Rows are points. Each copy is the shape, with its points in the same order, stretched, turned, moved and blurred by noise. Some copies are also mirrored. Which?

Shape:
[[-12   2]
 [ 16  12]
 [ 31 -15]
 [-20  -2]
 [-19 -41]
 [ 41  17]]
Copy 1 (6 x 2):
[[  0   5]
 [ 22  28]
 [ 49  11]
 [ -9  -4]
 [ 11 -40]
 [ 44  40]]
Copy 1 is: only turned
Copy 2:
[[ -6  13]
 [-18  -7]
 [  7 -25]
 [  1  22]
 [ 36  20]
 [-22 -29]]
Copy 2 is: mirrored
Copy 3 (6 x 2):
[[ 12   4]
 [ 13  34]
 [-20  38]
 [ 12  -4]
 [-27 -22]
 [  5  60]]
Copy 3 is: mirrored
Copy 4 (6 x 2):
[[-13   7]
 [ 10  26]
 [ 28   3]
 [-18   3]
 [-10 -36]
 [ 35  35]]
Copy 4 is: only turned

Shape, 7 rows:
[[  3  -9  12 -12]
 [ -5 -18 -35  -5]
 [ -7 -16  -3  10]
 [ -3 -13   6  -8]
 [ 18  -8  13   0]
 [ -1 -16  11  -8]
 [ -2  60  -1   3]]
Copy 1, 7 rows:
[[ 14  -7   6  -4]
 [ -3  -5 -45 -16]
 [ -7 -17 -18   1]
 [  6 -11  -2  -8]
 [ 26 -13  -2  12]
 [ 10 -15   3  -6]
 [  0  49   5  36]]
Copy 1 is: only turned
Copy 2, 7 rows:
[[ -6  -4   2 -31]
 [ -3   0 -42  -8]
 [ -7  -9 -11  -2]
 [ -9  -9  -4 -19]
 [ 14  -4   3 -15]
 [ -7 -11  -2 -21]
 [-18  59  21  18]]
Copy 2 is: only turned
Copy 3 (7 x 4):
[[  6 -13   3 -11]
 [ -7  -1 -14  20]
 [ -2 -15  13  16]
 [  0 -16   4  -6]
 [ 17   0  13 -13]
 [  9 -20   5  -6]
 [-47  47  33 -10]]
Copy 3 is: only turned
Copy 4:
[[  3   2  13 -14]
 [ -9 -21 -27 -27]
 [ -8 -15  -2  -3]
 [ -4  -2  10 -13]
 [ 18  -9  12  -2]
 [ -2  -3  15 -14]
 [ 14  43 -18  23]]
Copy 4 is: only turned

Shape (11 x 8):
[[-15 -23  -2  13   1  -9   1  13]
 [ 16   9  -5 -60   2   2   6  -1]
 [-37  20   7  19   3   3   6  -3]
 [ 11  -3  -1   5 -20 -11 -13   8]
 [  3   1  21  -2   4   7  -5  -7]
 [  9 -19  -8 -12   3   6 -15  34]
 [ 16 -15   8  18   1   1 -13   1]
 [  6  44   6  21   1  -5  18  -5]
 [  8   7   0   0 -11   8 -18  -6]
 [  2 -19  -8  20 -12  15  21  -3]
 [ 13 -20 -14  -5   7   1 -16   0]]
Copy 1 (11 x 8):
[[ -5 -12  -1 -14  18  -4 -11 -14]
 [ -9 -34   1  -7 -51  -4  31   3]
 [-24   9   7 -19  24 -29  14  22]
 [ -2  12 -18   0  -3   9 -11  -6]
 [-15  -2  11  -2 -14   2  -5   7]
 [-12 -29  -8 -14  -7  28   3 -12]
 [ -1   4   2  13   0  14 -15 -12]
 [  0  32  10   4  17 -11  33  32]
 [-21  12 -10  12 -15   3   6   6]
 [ -6  14   5  -1   6 -10  17 -25]
 [ -4 -21  -5  16  -6   1  -6 -20]]
Copy 1 is: mirrored
Copy 2 (11 x 8):
[[-19  -3  -7   9   0 -13  -5  21]
 [  5 -15  27 -10 -21 -22   1 -42]
 [-14  24  -2  18  -7  25  -6   0]
 [  3  -3 -13   7 -20 -14   9   6]
 [  6  19   6 -10  -7  -2 -12  -2]
 [-14 -23  -1  -5 -27 -29 -19   3]
 [  6  10 -13  -5  -4 -17 -10  15]
 [ 18  18   5  36 -21  24  -4  -8]
 [  2   8 -18  -4 -21  -7  -2 -11]
 [  5  -7 -21   3  22  10  -5  20]
 [ -6  -1 -13  -4  -1 -32 -14   0]]
Copy 2 is: mirrored

Shape:
[[  7  29  12   6   6  -4 -16   2  23 -15 -11]
 [ 18   0  -7  -6 -12   0  -5   7  -1 -20  -2]
 [  5   7  14  -5   2  -6  -4  14  18  -1   4]
 [ -5 -16 -29 -28  -6  27 -25 -39  34   4 -12]
 [ -2   0 -29 -12   9  26 -18 -34  29  29  20]
 [ 23  22   1 -14   8 -12 -14  11  -4   4  -3]
 [ 24  19  -6  13  13   9 -13   5   4 -13  -7]
 [-11 -11  -3  10   6 -38 -21   7   2   0  31]
 [ 24  -3  16  11 -13  -4 -21  -1   7  10  -2]
 [ 32   1  12 -11  12  -8  -1  -5  21 -16 -10]
 [-22  -3  -1  27  -8 -53  19  10 -15  18   9]
 [-23  -7  -2   4  -1  -5  -1  16 -13  17  11]
 [-32 -16   9  16  14 -25   4  -1 -34  15  13]
 [ 19   6   6  14  10   3  10  22  12 -10  -7]
 [ 20   0  -6   0  17 -12 -26  21  14   0 -17]]
Copy 1, 15 rows:
[[  1   2 -22   4 -12  17  -9 -17  -1 -31 -27]
 [ -7  -8   6  10  -9  -8  -1   9 -20 -19 -14]
 [  8  -1   3   5  -6  10  -3  -8   6 -24   2]
 [-16 -40  -2 -31 -60   4   7  21   3  -3  -6]
 [ -6 -33  -4 -30 -52  -6 -21  -3  15  28  10]
 [ 21 -11  -4   0   0 -15 -20  -7  -7 -17 -19]
 [-12 -12 -17  11 -12  -9 -14 -22  -6 -12 -27]
 [ -4  23  11 -22   3 -33  -8   2   0 -17  25]
 [  6  -4  26 -16 -11  -5   5 -22  -9  -9 -18]
 [ 19 -17 -16   9 -17  -5  15 -12 -21 -34  -5]
 [ 10  50  13   2  25 -26  17  -4  13  20  14]
 [-10   4  22  -7  13  -7  -1   7  22  12   6]
 [ -4  15  14 -23  40 -22  18  -1  12  26  16]
 [ -7  -3  -6  31  -5  -2   4 -22   5 -16  -7]
 [ -1 -11  -3   2 -15 -30  -3 -14  13 -37 -15]]
Copy 1 is: only turned
Copy 2 (15 x 11):
[[ -7  -4  -5  22 -20  10  14   9   9 -10 -33]
 [-12   0   3  -6  -3 -11  -2  -1  -7  -8 -14]
 [-15 -11  -8   6  -2  10   6  -1  11   7 -19]
 [ 27 -42 -32   7 -22 -16 -28 -33   8 -39 -26]
 [ 25 -33 -32  19 -18 -19   0 -41  23 -26  -5]
 [ -8  15 -13  18   0  -2  -8  -2  12  -1 -12]
 [  3   8 -12  20  -9  -5  15   8   0  -9 -22]
 [-17 -24  20  22   8 -16  -4 -14  20   5  -8]
 [-19  -3 -12  18  -3  -5   3 -25  -9   2 -20]
 [ -2  -1 -18   7  10   0   1   3   8  -3 -47]
 [-26 -12  22   6 -20 -25   6  11  18  45  10]
 [  2 -16   7   9  -9  -2  -1  -6   7  23  12]
 [ 11  -8  28   9  -2  -9  -1 -12  13  47   1]
 [ -6   1 -14   7  -3   4  24  24  -3  12 -17]
 [ -6  -8 -22  36   2  -2  -8  15   2  -4 -24]]
Copy 2 is: mirrored
